Each row of a before or after table is a point. The points were changed in one or more steps. Then noise was added and the rows were shuffled. The steps act on columns, c1 being the first. What was done? A step turns or swaps two columns, mirrors them in a line or flattens them onto one, adds a multiple of one to another, or multiplies or shifts one. Angles are multiples of 10 degrees, from the lower column toward the higher: turns from -170 to 170, lines from 10 to 170 but not 90. Use the fewest steps. Two steps may share a column if one is a turn and the other turns, adds or multiplies; they go together, in the order done. Otherwise the lowest column goes first.
In the rows, 128 means zero.

Before (14 x 2):
[[ 92 171]
 [249  99]
 [ 83  74]
 [ 91 100]
 [132 146]
 [147  82]
 [ 78 109]
 [ 77 100]
 [102 159]
 [ 81 102]
 [ 77  78]
 [126 119]
 [115  91]
 [ 93 141]]
After (14 x 2):
[[105  72]
 [116  72]
 [117  80]
 [ 74 126]
 [ 96 108]
 [ 84 126]
 [137  61]
 [126  83]
 [115 145]
 [136  56]
 [149  98]
 [142 126]
 [225 203]
 [175 111]]
Steps: turn c1 and c2 by 50 degrees

Before (11 x 4):
[[151 120 140  98]
 [120  90 136 110]
 [103 141 168 142]
 [149 114 157  97]
 [148  88 144  97]
 [103 118 166 142]
 [ 98 126 143 152]
 [112 139 109 120]
 [121 153 112 156]
 [146 152 126 152]
 [148 119 125 109]]
After (11 x 4):
[[121  87 177 161]
 [108  92 155 135]
 [158 152 122 120]
 [117 117 244 102]
 [130 119 119 155]
 [120 126 173  89]
 [110 139  73 122]
 [141 155  80 101]
 [124 111 213 166]
 [116 141 248 102]
 [126 119 166 164]]
Steps: mirror c1 and c4 in the line at 20 degrees; multiply c3 by 3

Before (12 x 9):
[[126 172  94 167 119 174 152 130  77]
 [101  69  82 167  73  61 168 120 111]
 [106  42 187 157 135  35 159 119  90]
 [109 167 107 207  86 143  98 114  79]
 [200 113 158 138 126 147  33  91 166]
 [106 181  50 142 145 136 117 109  97]
 [217 142 139 132 106 154  63 160 134]
 [198 165 173 136 121 167  70 141 237]
 [ 54  63 108 168 124  87 121 169 101]
 [207  94 149 126 125 174  76 138 175]
 [125 103 106 174 133  35 131 167 114]
 [136 143  59 226 152 150 133 127 109]]
After (12 x 9):
[[133 146  60  34 149 149 135 128 110]
 [162  71  80  90  74  62 166 124 108]
 [ 57 113 158 106 127 143  33  91 162]
 [ 50  92 147 117 128 175  75 134 176]
 [ 39 141 136 110 103 152  65 158 133]
 [140 173  95  94 116 171 151 131  78]
 [141 103 107  87 134  35 133 165 117]
 [206  63 107  99 124  90 122 166 102]
 [153 182  50 118 147 138 117 110 100]
 [155  43 184 104 140  35 155 120  88]
 [ 61 162 173 105 119 170  69 142 238]
 [161 165 106  55  84 140  96 116  80]]
Steps: turn c1 and c4 by -170 degrees

Before (9 x 12):
[[135 151 175  81 138 109 118 147 133 186 105 180]
 [ 90 127 186  69 154 203  95 162 153 157  99  79]
 [ 74 110 131 159 109 112  87 102  95 139 171 167]
 [175  38  74  44  97 154  13 134 115 151  74 109]
 [187  65  84 135 127 136 147 194  78 199 127 112]
 [189  60  98 103 119 180 128  99 209 130  94 171]
 [177 176 184 170  97 117  49 191 159 131 147  98]
 [ 83  43  48 162 151 135  11 165 112 200 166 119]
 [ 96 117 114 138 191 138 144 103 132  81 156  86]]
After (9 x 12):
[[ 72  28 137  89 139 141  12 216 112 164 137 134]
 [201  39 115 205  81 154  12 182 110 159 106 149]
 [115 114 175 147  65 199  95  84 153 127  82 182]
 [142 129 163 150  85  70 118  89 136 132 115 128]
 [159 172 203 123 179 152  51 100 158 112 174 105]
 [ 90 131 101  72  95 176 144 133 132 129 133 123]
 [183  52 176 121 132 149 143 193  80 155 158 130]
 [196  67  89 150 115 108 131 152 209 149 128 193]
 [ 59 108 105 123 166  87  84 121  98 133 141 124]]
Steps: turn c1 and c11 by 30 degrees; flatten c2 and c10 onto the line at 160 degrees; turn c3 and c8 by -70 degrees; turn c4 and c5 by 130 degrees; turn c6 and c12 by 70 degrees

Before (9 x 20):
[[141 115 152 232 117 176 123 105 135 123 128  95 111 118 107 143 142  99
  156 154]
 [160 115 124 136 126 134 117 114 110 123  87 163 124 118 135 124 111 107
  151 139]
 [159 125 117 134 118 249 138 164 128 160 121 108 112 126  74  41 104  96
  128  97]
 [163 127 132 117 133 109 125 104  66 109 121  49 126 137 131 113 102 107
  147 116]
 [ 95 134  92 110 120  97 195 117 141 134 129 153 130 151 127 144 125 186
  161 142]
 [155 125  90 104 124 119 140 112 105 159 103 162 116 127 137 125 117 167
   82 120]
 [119 220 144 132 115  90 107 106 134 109 135 153 110 127 128 129 128 127
  157 121]
 [128 115 116 133 135 141 124 115 153 123  71 146  56 123 129 138 104 124
  154 115]
 [ 99 119 144 129 131 149 103 152 148 110  92 129 129 128  86 154 103  98
  159 116]]
After (9 x 20):
[[153 124  92 101 124 122 141 113 104 158 143 217 168 126 136 127 115 126
  102 119]
 [141 113 152 234 115 174 124 109 133 121 164  61  96 120 107 143 142  58
  122 153]
 [122 220 144 133 114  92 107 107 136 109 174 128  96 127 130 129 129  90
  117 119]
 [ 95 134  95 108 118  97 195 116 140 135 167 208  97 153 123 143 124 145
  144 141]
 [126 114 118 136 134 140 124 113 156 123 110 165  76 124 131 137 102  83
   68 116]
 [158 116 124 138 130 133 119 114 111 122 126 170 104 120 133 127 109  68
  133 138]
 [ 98 119 143 131 131 150 105 151 149 111 130 107  96 127  84 154 101  57
  138 118]
 [159 126 120 133 120 249 139 165 128 160 160 127 122 127  74  42 104  57
  112  98]
 [164 127 130 117 131 106 125 105  65 111 163  43 108 140 132 114 102  65
  132 116]]
Steps: add -1.5 times c3 to c12; shift c11 by 40; turn c13 and c19 by 70 degrees; shift c18 by -40

Before (8 x 32):
[[ 56 190 126 116 111 168 161  95 121 153  97 105 183  97 113 148 131  81
  141 122 147 122 207 172 105  73 191 180 229 153 111 156]
 [193 122  87 133 136 199 165  77 100 103 125 116 183 198 177  93 149 146
  120 223 136 160 120   7 125  98 114  49 126 144  82 133]
 [ 94 123  91 214 124  64 153 139 162 117  73  99 146 108 106 148 135 187
  150 169 127 141 108 205 124 146 179 131 114 153 147  86]
 [141 173 183 174 200 159 147 100 140 168 134 192  92 142 175 106 125  96
  121  42  67 101  86  83 133  86 129  89  92 163 133 126]
 [154 128 117 140 167 144 176 126 146 171  86 110 188 144 139 128  86 108
  112 173 231 100 132 150 125 109 142 147  50 143 148 105]
 [120 141 117 202  82 172 154 183  83  68  60  90 207  51 110 117 125  93
  158 145 110 135  83  97 140  52 139 134 121 146 124 119]
 [ 74 104 134  86 152 159 163 118 126 154 100 187 140 106 102  93 118 159
   33 147 138 137 130 192 159 131 177 224 127 137 130 170]
 [108 107  70 184 137  58 186 179  96 139 146 132 145 117 143 105 100 118
   63 132 138 119 111  27 102 152 133  74 157 143 126 144]]
After (8 x 32):
[[ 74 221 136 133 156 159 163 120 137 154  75 188 142 107  92  92 120 159
  153 149 137 122 128 183 110 132 179 223 130 138 130 167]
 [109 196  69 141 138  59 189 178 140 139 185 133 146 117 159 102 126 116
  141 133 138 158 114  33  53 154 138  72 156 140 129 144]
 [ 57  87 126 149 111 168 163  96 128 152 102 108 183  95 104 147 115  81
  176 123 148 138 208 170  55  71 192 179 229 152 112 156]
 [191 141  86 132 134 200 163  77 170 105 132 116 182 194 198  96 132 146
  126 224 134 129 119  16  77  97 110  49 125 145  83 132]
 [122  97 119 223  81 173 153 182 165  66 158  91 207  50 116 117 125  92
  123 146 110 155  81  95  91  52 140 132 119 145 126 119]
 [155 143 117 170 168 144 176 125  94 169 116 111 188 144 133 129 125 108
  138 175 230 132 130 155  76 111 146 147  49 141 145 105]
 [ 94 113  88 218 124  66 153 141 114 117 174 100 147 107  96 148 116 187
  112 167 125  91 108 203  76 147 178 132 113 149 146  86]
 [141 109 185 144 202 158 145 103  99 165 171 191  93 142 180 109 129  94
  170  44  68 136  87  92  83  85 130  91  92 165 134 126]]
Steps: turn c2 and c19 by 120 degrees; turn c4 and c11 by 60 degrees; turn c9 and c22 by -130 degrees; turn c15 and c24 by 10 degrees; flatten c17 and c27 onto the line at 100 degrees; shift c25 by -50
